Rows are points. Each copy is the shape, with its points in the same order, turned, moved and blurred by noise. Is it also mirrored, or only turned?

Shape, 7 rows:
0.024 0.008

-0.058 0.006

-0.018 -0.013

-0.044 0.019

0.020 -0.068

-0.062 0.019

0.054 0.019
Copy 1 (7 x 2):
-0.018 0.011

0.060 -0.026

0.014 -0.031

0.047 -0.004

-0.050 -0.064

0.066 -0.019

-0.039 0.033
Copy 1 is: mirrored
Copy 2 (7 x 2):
0.009 0.008

-0.060 -0.042

-0.013 -0.031

-0.057 -0.017

0.041 -0.061

-0.072 -0.032

0.028 0.031
Copy 2 is: only turned

Shape:
-0.054 0.019

-0.080 0.005

0.032 0.024

0.016 -0.043

0.031 0.015
Copy 1 (5 x 2):
0.052 -0.054

0.049 -0.088

0.027 0.028

-0.029 -0.009

0.021 0.024
Copy 1 is: mirrored
Copy 2, 5 rows:
-0.059 0.017

-0.077 0.000

0.029 0.007

0.015 -0.049

0.031 0.013
Copy 2 is: only turned
Copy 3:
-0.041 0.055

-0.063 0.062

0.030 0.004

-0.021 -0.032

0.028 0.002
Copy 3 is: only turned
Copy 4, 5 rows:
-0.058 -0.014

-0.080 -0.001

0.023 -0.021

0.009 0.047

0.023 -0.003
Copy 4 is: mirrored

Shape, 9 rows:
-0.034 -0.002 -0.019

0.104 -0.002 0.058

0.012 -0.022 0.000

-0.005 0.027 0.043

0.064 0.056 0.018

0.036 0.031 -0.026

-0.032 -0.023 0.006

-0.043 -0.031 0.023

0.055 -0.027 -0.022
Copy 1:
-0.020 -0.022 0.002

0.106 0.049 0.042

0.031 -0.022 0.008

0.002 0.025 0.044

0.052 0.063 -0.003

0.035 0.031 -0.034

-0.013 -0.032 0.030

-0.019 -0.051 0.050

0.064 -0.023 -0.022
Copy 1 is: only turned
Copy 2 (9 x 3):
0.026 0.011 -0.029

-0.088 -0.031 0.066

-0.009 -0.019 -0.004

0.005 0.023 0.039

-0.069 0.046 0.029

-0.042 0.035 -0.021

0.036 -0.012 -0.009

0.048 -0.022 0.017

-0.047 -0.029 -0.022
Copy 2 is: mirrored
Copy 3 (9 x 3):
-0.020 -0.025 0.000

0.129 0.014 0.026

0.033 -0.033 -0.004

0.017 0.005 0.058

0.067 0.061 0.018

0.030 0.030 -0.018

-0.003 -0.050 0.016

0.000 -0.065 0.034

0.065 -0.014 -0.033
Copy 3 is: only turned
Copy 4:
-0.012 0.028 -0.039

0.082 0.016 0.070

-0.009 0.020 0.010

0.044 -0.008 -0.027

0.090 0.049 -0.001

0.038 0.063 -0.010

-0.016 -0.001 -0.027

-0.021 -0.025 -0.018

0.002 0.056 0.044
Copy 4 is: mirrored

Shape, 7 rows:
0.008 -0.070 -0.053 -0.017

0.052 0.054 -0.009 -0.008

0.034 0.013 0.006 0.014

0.028 0.012 0.059 -0.006

-0.039 -0.019 0.011 0.017

-0.004 0.095 0.057 -0.037

-0.008 -0.017 -0.006 0.005
Copy 1, 7 rows:
-0.050 0.000 0.052 0.038

0.041 0.058 0.034 -0.046

0.041 0.032 0.018 -0.009

0.079 -0.004 0.034 -0.010

0.012 -0.035 -0.011 0.001

0.093 -0.014 0.022 -0.099

0.006 -0.008 0.008 0.001
Copy 1 is: mirrored
Copy 2 (7 x 4):
-0.070 0.036 -0.035 -0.015

0.056 0.077 0.007 0.007

0.022 0.038 0.009 0.026

0.024 0.027 0.060 0.030

-0.001 -0.028 0.007 -0.010

0.099 0.025 0.077 -0.026

-0.008 0.005 0.000 -0.005
Copy 2 is: mirrored
Copy 3 (7 x 4):
0.043 -0.006 0.087 -0.025

0.048 -0.015 -0.050 -0.037

0.041 -0.037 -0.013 -0.003

0.014 -0.084 -0.024 -0.016

-0.023 -0.036 0.032 0.020

-0.035 -0.050 -0.087 -0.053

0.010 -0.022 0.028 -0.001
Copy 3 is: mirrored
